Rows are points. Two turns around zero, p and q, are shown by what they do to some points. Where does a point land after both, in the order given? Backwards means that the second turn is done in reverse. Each puzzle has new turns, and all numbers are rounded.
In the rows, 128 means zero.

Turn p:
[ 85 143] => [ 82 127]
[110 161] => [100 153]
[141 114] => [145 119]
[177  93] => [186 112]
Turn q:
[111 116] => [109 120]
[101  76] => [90 83]
[159 147] => [162 140]
[142 173] => [152 169]
Where do these land?
p, then q backwards: [155 133] => [148 147]
p, then q: [142  85] => [147  87]
q, then p: [146 155] => [142 157]
p, then q: [ 69 140] => [ 68 132]

Turn p:
[177 135] => [177 129]
[113  96] => [109  98]
[142 162] => [146 160]
[ 80 120] => [ 79 126]
Turn q:
[ 87 132] => [ 87 133]
[136 164] => [137 164]
[89 93] => [88 94]
[160 103] => [160 103]
[167 148] => [167 147]
Where do these land?
q, then p: [ 93 111] => [ 91 116]
q, then p: [137 176] => [144 174]
q, then p: [152  97] => [147  94]
p, then q: [123 172] => [129 172]
p, then q: [135  85] => [129  84]

Turn p:
[149 104 206] => [166 115 202]
[163 138 127] => [162 135 117]
[142 151 108] => [138 146 102]
[121 149 151] => [128 153 148]
[ 89 116 105] => [ 84 116 117]
[103 110  72] => [ 90 104  83]
Turn q:
[178  97 186] => [197 109 168]
[125 150  96] => [112 145  97]
[113 142 138] => [116 142 141]
[ 97 123  91] => [ 87 116 104]
Where do these land?
q, then p backwards: [ 53 106 154] => [ 61  93 160]
q, then p: [117 145 145] => [127 149 143]
p, then q: [155 104 137] => [158 107 128]
p, then q: [142 159  83] => [113 143  76]
q, then p: [173 126 121] => [162 121  98]

Turn p:
[163 129 113 155] => [159 112 119 157]
[ 89 100 130  77] => [ 85 120 126  73]
[160 156 183 107] => [170 155 175 105]
[122 123 114 176] => [118 119 121 176]
[106 131 100 126] => [108 133  99 129]
Turn q:
[120 119 105 170] => [130 120  94 163]
[155 104 143  75] => [144 103 159  78]
[144 160 151 191] => [153 161 135 191]
[112 134 144 162] => [117 134 132 167]
[103 118 116  88] => [ 97 117 124  91]
[133 133 108  81] => [126 132 122  77]
Where do these land?
p, then q: [136 104 125 146] => [129 102 127 145]
q, then p: [160 135 143 185] => [166 118 138 182]
p, then q: [152 141 111 100] => [153 130 117  95]
q, then p: [154 136 103 119] => [155 124 107 112]
q, then p backwards: [ 31 125 144 119] => [ 38  90 130 146]
q, then p: [135 126 141 100] => [130 131 146 102]

Turn p:
[103 110 105 104 149 132] => [110 107 114  98 146 145]
[181 116  85  99 150 117] => [171 105  94 111 170 102]
[120 126 147 169 125 115] => [111 120 150 160 111 118]
[101 150 126 162  77 125] => [103 151 109 165  82 135]
[115 113 162 135 139 165] => [132 125 169 125 121 164]
[164 124 164 101 120 113] => [162 143 150 103 118  96]
[112 157 107 125 136 128] => [107 146 108 133 148 134]
Turn q:
[144 176 163 122 111 128] => [153 154 169 116  96 124]
[101 129 132 149 173 124] => [111 150 131 168 157 127]
[102 122 124 131  91 137] => [105 128 109 121  95 140]
[150 136  88 119 165 168] => [154 139 112 111 179 163]
[148 120 109 107 105  78] => [136 108 113 100 121  76]
[137 108 152 157 117 106] => [134 103 133 160 106 111]
[134 126 144  88 107 117] => [117 114 151  93 115 114]
[107 105 111 152 156 166] => [113 128 105 156 156 170]
Where do these land?
p, then q: [144 126 144 119 147 163] => [148 121 162 128 141 149]
q, then p: [140 111 126 166 107 120] => [144 103 107 153 108 123]
q, then p: [135 144 142 109 133  31] => [ 91 127 134 116 113  36]
q, then p: [127 115 128 115 140 129] => [119 118 139 118 136 132]
p, then q backwards: [137 107 102 138 112 151] => [146 110 117 154 114 148]
p, then q backwards: [104 110 146 125 148 153] => [129 119 151 104 130 161]
p, then q backwards: [104 160  96 162 148 124] => [ 86 101 119 148 162 129]
p, then q backwards: [134 150 140  92  88 152] => [128 181 108 133 105 147]

Turn p:
[136 151 118  92  65  88] => [119 136 122 104  89  56]
[137 121 161 151 155 181] => [158 138 158 137 138 184]
[ 90 121 149 186 190 136] => [ 98 119 148 183 164 188]
[105 133 113 101 106 120] => [106 126 112 108 101 115]
[101 140  89 104 151 152] => [107 146  83 111 124 159]
[128  84 191 155 166 119] => [126  90 191 139 171 156]
[164 145 106  94 119 104] => [139 148 106 101 140  83]
[158 153 137 127 105 122] => [149 152 140 129 120  97]
[134 104  89 141  95 131] => [151  99  93 138 105 115]
Turn q:
[119  90 120 115 130 124] => [121  90 117 118 127 135]
[157 122 140 146 159 150] => [144 134 128 156 148 164]
[124  96 123 136 140 142] => [118 103 122 138 126 153]
[137 130 145  31 123 120] => [161 118 122  41 161 120]
[116  89 140 151 101  82] => [130  76 144 150 109  91]
[153 177  86 139 154 123] => [123 181  86 149 148 116]
[160 210 110 151 145 146] => [136 219 113 152 140 127]
[ 94 120 146 148 150 134] => [ 95 118 157 142 138 141]
[ 92 117 142 136  50 130] => [124 111 164 107  56 105]
Where do these land?
q, then p: [ 88 126 111 102 143  88] => [ 75 101 115 111 147 126]
p, then q backwards: [134 125 133 100 155 142] => [126 137 134  96 144 147]
p, then q: [ 64 114  96 116 195  95] => [ 31 112 117 114 134 160]
p, then q backwards: [160 170 160 187  98 143] => [164 161 167 190 104 123]
p, then q: [134  86 140 125 123 128] => [146  93 126 122 135 147]
q, then p backwards: [166  98 137 116  99 172] => [133 101 123 130 110 193]
q, then p backwards: [136 179 162 146 120 107] => [166 169 161 139 120 114]
q, then p: [111 164 132 151  95 143] => [116 152 154 138  92 102]
q, then p backwards: [159  89  82 109 124 135] => [123  97  69 125 122 149]

Turn p:
[149 142 183  92 165 113 137 114] => [131 138 184  99 165 104 146 107]
[105  83 108 155 144 136 112 105] => [115  87 100 163 145 133 109 112]
[ 92 149 106  96 105 124  98 145] => [ 89 154 109 100 109 135  95 138]
[101 133 147 158 134 147 162 133] => [107 131 139 168 129 136 163 141]
[139 166  96 113 197 113 128 118] => [142 165 101 109 200 118 133 127]
[162 106 144 214  46 192  89 177] => [178 107 157 201  40 186  84 171]
[169 111 151 101 156  92 154 158] => [156 111 156  94 148  79 148 152]
[114 136 106 146 108  98 121 102] => [125 141  93 140 108 112 122  98]
[121 125 111  76  96 137 152 100] => [106 117 113  77 107 150 153 104]
Turn q:
[114 219 133 125 102 130  95 116] => [121 208 146 122  76 131  97 133]
[101  94  41 104 159  89 103 184] => [ 92 116  46  97 180  77  98 158]
[138 134 114 152 155 128 149 129] => [133 142 122 155 157 124 143 127]
[136 122 140  97 144 111 149 162] => [147 120 140  94 155 105 140 145]
[106 100 178 144 118 108 176 132] => [120  91 170 134 120 105 183 131]
[159  90 161 157 148 123 115 107] => [142  86 156 165 145 132 112 101]
[116 123 152 130 110 155 140 168] => [126 114 147 120 121 144 145 176]
[181 138 123 129  55 169 108  55] => [178 128 106 150  50 191 112  84]
[101 131 112 112 161 140 118 100] => [ 94 145 119 114 149 145 123  98]
Where do these land?
q, then p: [119 116 192 139 142 116 116 135] => [109 107 183 146 125 101 121 118]
p, then q backwards: [120 115 102  91  75  91 144 165] => [ 93 129 113  93  64 103 120 153]
q, then p backwards: [146  55 108  94  80 112 148 143] => [160  58  80 112 110 111 163 125]
q, then p: [121 117 100 102 203 154 132 128] => [107 136 118 121 211 146 131 129]
p, then q: [ 90 175 135 175 139 145 139  80] => [102 182 135 185 124 149 160 111]
p, then q: [159 126  95  77  85 129 175 154] => [171 115  93  61 116 133 160 153]
q, then p backwards: [153 131 135 164 157  86 110 131] => [128 118 153 165 159  96  98 127]
q, then p: [130 128 161 190  93 129 113 162] => [137 118 152 176  81 106 111 166]
p, then q: [116 158 108 136 158 137  87 116] => [109 169 127 142 148 145  91 121]
q, then p: [125 157 143 112 148 180 115  65] => [112 151 155 136 140 200 138  88]

Turn p:
[135 139 158 186 113 153 171 155 140] => [150 129 160 128  78 150 179 134 158]
[121  92 125 192 131 159 103 136 130] => [121 107 147 150  93 191 115 112 137]
[151 174 123 102 147 110 175 151 171] => [153 151 129  98 164 104 161 174 167]
[151 148 125  94 152 116 123  87 122] => [135 148 132 132 183 104 123 112 113]
[119 153  90 119 158  95 124 124 158] => [112 133 114 127 174 119 113 143 173]
[135 124 133  79 126 141  91 134 108] => [124 148  99 118 139 129 108 131  77]
[131  88 139 152 128 109  98 136 100] => [123 126 142 161  96 135  85 126 113]
[ 99 153 143 104 139 120 132 125 135] => [ 95 144 125 113 141 107 144 135 128]
[124 153 168  95  31 136 137 127 148] => [147 140 105  48  79  87 150  95 114]
[124 112 101 121 121 131 103 117  71] => [125 113  94 170 126 125 109 107  94]
[118  70 103 164 161 138 150 115 125] => [123  67 162 164 135 156 120 138 133]
Turn q:
[137 140 126 110 162 116 149  99 112] => [116 152 121  94 146 102 129 112 114]
[ 71  98 135 117 159 119 120 121 142] => [ 85  90 145 113 158 120 130 129 159]
[160 131  95 151 100 111 116 119  64] => [158 112  96 136 115 111 122 136  55]
[164 101 123 144 112 100 150 116 132] => [151 119 112 125  98 104 162 106 122]
[116 148 137 140 129 107 149 153 113] => [111 143 138 136 114 107 136 160 118]
[122 158  85 107  72 188 147 174 153] => [108 162 111 168 101 221 135 140 120]
[134 101 178 121  90 175 135 115 166] => [155 122 181 122 101 174 135  94 159]
[ 97 147 118 154 159 138 131 136 147] => [100 140 138 162 161 119 130 132 142]
[140 124 185 130 157 147 151 132 165] => [145 160 175 115 135 123 148 120 176]
[168 126 113 116 169 106 102 131  81] => [161 129  88  95 161  97 119 152 105]
[ 99 133 114 118  99 101  58 112 133] => [117  77 103 141 117 128  63 127 138]
Where do these land?
p, then q: [141 114 148  63 135  79  80  86 144] => [123 114 106  91 162  85  52 158 134]
q, then p backwards: [147  94 124 126 163 145 134 172 135] => [144 161 106 124 150 151 166 145 150]
q, then p: [137 129 111 130 152 139 163 176  95] => [135 135 109 154 122 120 174 176 133]
p, then q: [129 112 133 116 135 163 122 168  84] => [137 126 130 150 128 148 146 157  72]
p, then q: [139 139 117 153 141 132 134 142  89] => [141 138 135 170 125 118 148 121 112]
q, then p: [123 172  96 156  81 160 160  82 164] => [110 123 134 151 117 133 163  34 145]
q, then p: [143 160 155 148  97 131 136 100 159] => [138 154 140 113 113 119 126  69 143]
q, then p: [102 177 135 139 136 157 153 128 134] => [ 89 166 133 137 114 134 161 111 140]
p, then q: [135  94 130 130 182 141 103 140 122] => [148 123 164 147 166 142 119 162 120]
q, then p: [103 118 116 127  80  70  92 119 152] => [122  79 114 107  94 135  69 104 142]
q, then p: [108 100 143 119 106  92 130  95 131] => [118  97 137 104 117  97  96 114 109]

Turn p:
[107 153 126 114 130 189  58 139 135] => [100 147 151  82 121 183  88 168 135]
[170 104  77  92 141  91 149 170 101] => [210  95 107 105 106 102 153 137 123]
[ 72 159 161  78 148 133  99 124 102] => [ 97 180 154  78 118 132 136 138  77]
[125  98 150 156  76 136 179 106 157] => [102 117 115 179 115 130 128  62 156]
[130 107 179 123 117  93 132 108 165] => [ 96 116 162 131 141  90 141  85 143]
[154 125 146 136 149  99 176 165 121] => [157 129 126 152 123 101 188 131 145]
[172 112  98 126 152 133 162 109 134] => [166  87 113 144 157 145 147 117 123]
[124 175 142 107 120 147  66 117  88] => [135 185 160  95 141 144  83 153 110]
[ 89 166  80 193 101 155 108 107 169] => [ 71 130  63 144 148 150  70 154 155]
[137  81 121 156 146 104 152 135 108] => [146  92 129 172 110 102 145 136 114]
Turn q:
[141 141 163 107 119 108  76 144 108] => [114 133 171 111 150  86 102 125 103]
[ 96 126 174 115  77  81 151 125 161] => [127  89 147 104  93  88 156 188 132]
[ 99  89 141 181 173 151 153 107 132] => [143  96 135 155 148 190 179 117 136]
[102  78 111 130 144 185 146 125 118] => [153 104 115 113 123 200 125 103 126]
[148 147  95  97 168  97  80 162 121] => [ 77 137 116 131 169  98  77 101 141]
[188 129 114 107 151 124 130 146  98] => [134 163  94 111 174 108 113 104 120]
[127 141 151 108  53 104 142  59 174] => [140 131 146 105  40  74 175 143 140]
[ 90 120 109 162 113 140 159 103 105] => [138 111 109 158  96 164 151 133  98]
[121 108  97 185 130 163 134 150 139] => [168 116 119 176 132 170 112 126 146]
[168 201 124  89 152 127 108 160 124] => [ 86 201 128 117 157 103  88 139 138]
Where do these land?
q, then p: [111 106  93 124  69 115 186  68 145] => [175 113  71 142  95 122  95  65 158]
q, then p: [172 143 101 161 130  81 123 157 110] => [135 108 105 146 157  82 124 184 122]
p, then q: [133 153 114 134 145 127  57  58 175] => [ 64  92 169 105 176 164 107  87 135]
p, then q backwards: [134  97 162  91 131 115 141 100 144] => [128  99 149 124 144 121  88  89 114]
p, then q: [ 87 146 144 149 115  66 134 103 136] => [ 67  98 114 166 123 105 143 136 110]
p, then q: [144 120 147  94 135 103  95 183 167] => [122 107 126  62 121  98 137 162 163]
p, then q: [106 112 125 143 109 136 113 102 128] => [122 109 155 144 117 133 117 111 109]
q, then p backwards: [164  97 111 143 158 168 163 155 141] => [180 172  95 124 115 157 151 126 138]
p, then q: [146 141 200 132 113 170 112 130 125] => [126 161 191 125 120 149 156 165 141]
q, then p backwards: [108 185  78 137 158 153 135 130  92] => [ 77 156 132 164 109 177 146  97 109]
p, then q: [ 94  92 115 100 120 200 162 166 100] => [196 159 121 115  65 152 105 137  95]
q, then p: [138 145 145 129 153 104 115 184  73] => [133 134 147 122 125 115 146 201  84]

Turn p:
[105 107 139 139 139 148 106 145 145 115 131] => [111 104 141 136 134 149 113 126 117 102 147]
[130 155  68 127 169  96 143  85 105 114 174] => [133 164  81 123 120  54 110  88 136 136 157]
[149 105 152 174  82  92  96  59 104 117 111] => [155 123 141 188  65 102 133 129  81 134  80]
[132 115 126  98 128 187 145 131 113  91 186] => [152 128 124 100 164 139 156  87  86 119 181]
[147 115 157  59  91 121 107 152 127 112 136] => [163 120 181  69 109 150 145 119 123 126 123]
[132 154 152 111  82 157 119 105  94 188 159] => [157 119 133 128 122 151 140 124 107 221 137]
[106 135 107 144 162 148 125 122 140  90  31] => [ 77 178 116 157 139 167 103 119 138  72  81]
[ 91  90 194 136  89 114 118  92 140 133 135] => [105  69 173 154  94 129 157 114  96 144 108]
[124 116 106 123 180 127  99 180 148 161 117] => [111 109 118  98 151 140  64 159 157 112 138]
[137 148  76 136 115  99 137 176 175 100 131] => [137 142 105 115 104 128 142 154 189  78 160]
[158 138 136 149 128 118 172 118 177 146 143] => [146  95 101 149 148 108 164 132 170 129 116]
[143 184 146 140 133 104 107 147  79 142  91] => [137 186 166 147 131 123  98 164 145 162 110]
[109 104 105 128 166 152 190 152 116 155 118] => [ 79 129  84 100 183 123 139 150 120 130 128]
Turn q:
[185  98 126 112 139  87 168 189 102 123 104] => [150 101 107  78  94 115 199 171 115 137 144]
[117  81 109  87 114  34 157 146  75 123 144] => [106  99  89  65 105  72 139 132  87 143 199]
[110 138 147 166 152 137 123 114 165  72 124] => [114 112 157 176 117 113 124 126 139  75 101]
[102 138 132 145  93 164 116 109 171 127 103] => [101 142 141 147 128 141 102 108 135 133  66]
[112 178 110 182 130 143 107 100 114 149 122] => [142 155 146 179 179 122 108 133 101 140 110]
[152 134 120  49 147  84 132 133  88 112 137] => [131 140 100  61 142 105 150 137 144 101 187]
[158 136 145 158  83 150 102 104 131 131 151] => [169 158 106 154 108 132  92 116 127 133  99]
[105 148 188 132 136 163 125 114 133 135 104] => [145 135 188 130 135 126 123  94 155 130 100]
[149  96  91  63 153  46 103 118 118 144 107] => [111  86  70  61 167  90 124 162 149 131 165]
[103 127 147 169 139 176  79 132 148 155 159] => [143 127 167 178 124 167  73 135 145 147 123]
[140 155 127 133 128 145 153 126 163 157 172] => [125 154 112 174 121 149 146 113 158 152 142]
[132 122 104  83 113  89 160 209 112 110 112] => [ 89 140 122  66  91 119 179 174 109 135 153]
[112 119 105 151 127 196 114 103 121 110 134] => [131 131 139 153 141 183  99 108 100  99 108]
[115 122 141 161 137 179 154  96 150 142 117] => [133 111 149 167 139 159 136  83 128 135  93]
Where do these land?
q, then p: [144 114 111 104 118  85  97 105 153 108 109] => [107 136 119  92  90 127 103 126 148  86 130]
p, then q: [101 120 156 135 131  80 143 167  88 128 103] => [106 141 187 106 101  90 136 140 139 151 143]
q, then p: [170  80 100 124 113 116 168 133 168 139 118] => [100 131  59  97 111 151 154 146 112 121 118]
p, then q: [166 162 117 148 148  99 173 169 115 167 144] => [101 117 117 143 125 121 169 190 169 157 155]
p, then q backwards: [138 140 141 108  83 154  82 143 136 147 175] => [139  85 155 131 150 153 130 154  90 168 159]
q, then p backwards: [ 82 151  90 105 107  97 103 114 121 174 146] => [ 91 154 111 131 182 146 135 138  81 163 141]
q, then p: [149 145  99 109 152 143  78 103  98 130  87] => [138 150 141  98 176 128  78 112 141  89 123]
p, then q: [146 104  94 127  96 129 121 178 124 106 116] => [122 172 127 104  93 153 149 146 122  97 136]
p, then q: [151 102 142 142 151 182  77 157 153 172 153] => [172  83 124 121 116 194  90 161 138 113 144]
q, then p: [ 94 159 161 137 116 154 176 107 145  84  84] => [ 86 155 160 171 126 113 166  97 126 127  72]
q, then p backwards: [ 69 142 166 188 153 112 175 102 134  92 171] => [ 88 137 176 179 136 107 108  76 134  65 166]
q, then p: [138 156 166 162 141 174 169  71  76 117 108] => [165 158 131 172 169  79 138  98 104 128  65]
p, then q backwards: [115  89 123  75 155 139 103 114 154 100 151] => [102  79 146  93 127 140 138  88 100  99 120]
